Each row of a before or after table is a point. The points were changed in one or more steps. Then noise was added and the rows were shuffled. The steps act on columns, c1 being the first. What was done? A step turns or swaps two columns, mirrors them in a line or flattens them onto one, adds a multiple of one to another, or multiplies or shifts one. Angles are multiples of 10 degrees, from the lower column toward the higher: turns from -170 to 170, lines from 10 to 170 but not 90. Use the fewest steps. Two steps may share a column if one is a turn and the other turns, adds or multiplies; they go together, in the order done. Otherwise the lowest column goes first.

Before (8 x 3):
[[ 2.0  0.0  1.3]
 [-3.3  3.8  7.3]
 [-1.2  0.0 -1.2]
 [ 5.2 -7.4  1.9]
 [-1.0 -3.1 -1.1]
 [-2.9  1.1 -2.9]
 [-0.2  2.0  5.6]
 [ 0.5 -1.0 -0.4]]
After (8 x 3):
[[ -0.5   0.7   0.9]
 [ -2.0  -6.3   5.2]
 [  0.3   0.1  -2.5]
 [  1.1   1.0  -0.4]
 [  0.5  -0.3  -0.9]
 [ -2.5 -11.9   7.4]
 [  3.1   0.8  -1.4]
 [  5.5   5.4   1.9]]
Steps: turn c1 and c2 by 110 degrees; add -1 times c3 to c2

Before (10 x 4):
[[-1.3  1.6 -1.4 -1.7]
 [ 4.7  5.7 -2.2  0.5]
 [ 3.1 -7.7 -2.2 -1.5]
 [-4.1  2.4 -3.3 -4.5]
 [-4.4  2.8 -2.8 -4.3]
 [-4.2  4.2 -4.1 -0.6]
 [ 2.5 -8.7 -2.8  2.8]
 [ 6.4 -4.4 -2.1  0.0]
 [ 0.7 -2.4  1.6  0.1]
 [-2.4  3.9 -1.0 -2.1]]
After (10 x 4):
[[ 2.2  0.9  1.6 -0.1]
 [-2.3  0.5 -1.8 -1.1]
 [ 8.5  1.5 -2.2 -1.1]
 [-6.1  1.4 -4.2 -0.8]
 [-2.7 -7.0 -2.1  0.4]
 [ 9.2  3.0 -2.5  2.7]
 [-4.9  2.6 -2.8 -3.6]
 [-4.6 -0.2 -1.0 -1.7]
 [-4.0  2.1 -3.0 -4.6]
 [ 6.9 -3.2 -2.3 -0.5]]
Steps: mirror c1 and c2 in the line at 150 degrees

Before (10 x 6):
[[ 5.5  3.7 -0.8 -3.2 -4.4 -5.8]
 [ 5.7  6.7 -1.2  2.2 -2.5 -0.5]
 [-1.0  6.8 -1.6 -0.6  0.4  2.8]
 [ 0.8  5.1 -2.8 -1.9 -4.9 -1.8]
 [-2.4  2.9 -7.8 -7.0 -0.1 -1.0]
 [-5.7  3.4 -4.4  2.5 -2.9 -0.6]
 [ 0.6 -4.2  2.7  1.9 -0.5  0.4]
 [ 4.0  7.1  3.6 -1.8  1.6 -4.9]
 [ 3.7 -3.9  1.6  2.5 -0.1 -1.4]
 [-5.4 -2.8 -3.8  2.3  1.1 -5.8]]
After (10 x 6):
[[ 5.1  0.8  0.7 -3.1 -4.9 -1.9]
 [-2.6 -5.6 -3.5 -2.7 -0.9 -0.3]
 [ 6.8  5.6 -2.3 -0.3 -2.5 -0.9]
 [ 3.6  5.6  2.9 -1.8 -5.8 -2.0]
 [ 7.3  4.0  3.0  2.6 -0.2 -0.3]
 [ 3.1 -2.3  3.9 -9.8 -0.6  0.1]
 [ 3.4 -5.7 -3.7 -3.2 -2.6 -0.9]
 [-4.3  0.4 -0.9  3.3 -0.4 -0.2]
 [ 7.1 -1.0 -0.2 -1.5  1.2  0.7]
 [-4.0  3.5 -1.7  2.3 -0.5 -0.2]]
Steps: swap c1 and c2; turn c3 and c4 by 70 degrees; flatten c5 and c6 onto the line at 20 degrees

Before (9 x 8):
[[-0.2  6.7 -6.9  0.8  0.0  0.6 -4.1 -1.4]
 [ 4.0 -3.3  3.3 -2.3 -2.3 -2.8 -1.6 -0.4]
 [-1.9  3.5 -1.7  1.0 -1.4 -1.5  1.0  4.3]
 [-2.1 -3.4 -1.2 -3.7  1.6  1.2  1.1 -3.3]
 [ 2.3  0.7 -3.4  1.3  1.0 -4.0  2.4 -2.6]
 [ 6.0  8.9 -2.7  1.9  5.4  0.4  4.4 -1.7]
 [-6.5  5.5  1.0 -4.3 -2.4  3.1  2.7 -5.0]
 [ 3.5  6.0 -0.4  1.7  8.1 -2.9 -0.9 -5.2]
 [ 4.5 -3.1 -0.3  7.0  0.6 -1.6  3.0  1.4]]
After (9 x 8):
[[ -1.4   6.2  -1.8   3.2   8.0  -1.4  -3.8  -7.3]
 [  1.1   8.4  -1.0   1.4   5.6   1.7  -0.1  -1.7]
 [-11.7   5.8  -4.3  -5.4  -2.3  -0.1  -0.1  -1.4]
 [ -5.1   6.6  -4.5  -0.1  -0.1   1.3  -7.4   5.2]
 [ -2.7   0.6  -3.7   3.5   1.1  -2.2   2.0   1.3]
 [ -0.9  -3.1   0.6   0.2  -2.1  -3.6   0.1  -1.7]
 [ -7.2  -3.3  -3.0  -3.6   1.3  -1.6   2.7  -2.0]
 [ -0.6  -3.1   1.4   6.5   0.6   3.4   4.7   0.7]
 [ -6.6   3.4   2.3   1.7  -1.3  -0.3  -0.8   4.5]]
Steps: shift c1 by -5.0; add -0.5 times c2 to c7; add 0.7 times c5 to c3; turn c3 and c8 by -60 degrees; turn c4 and c6 by 40 degrees
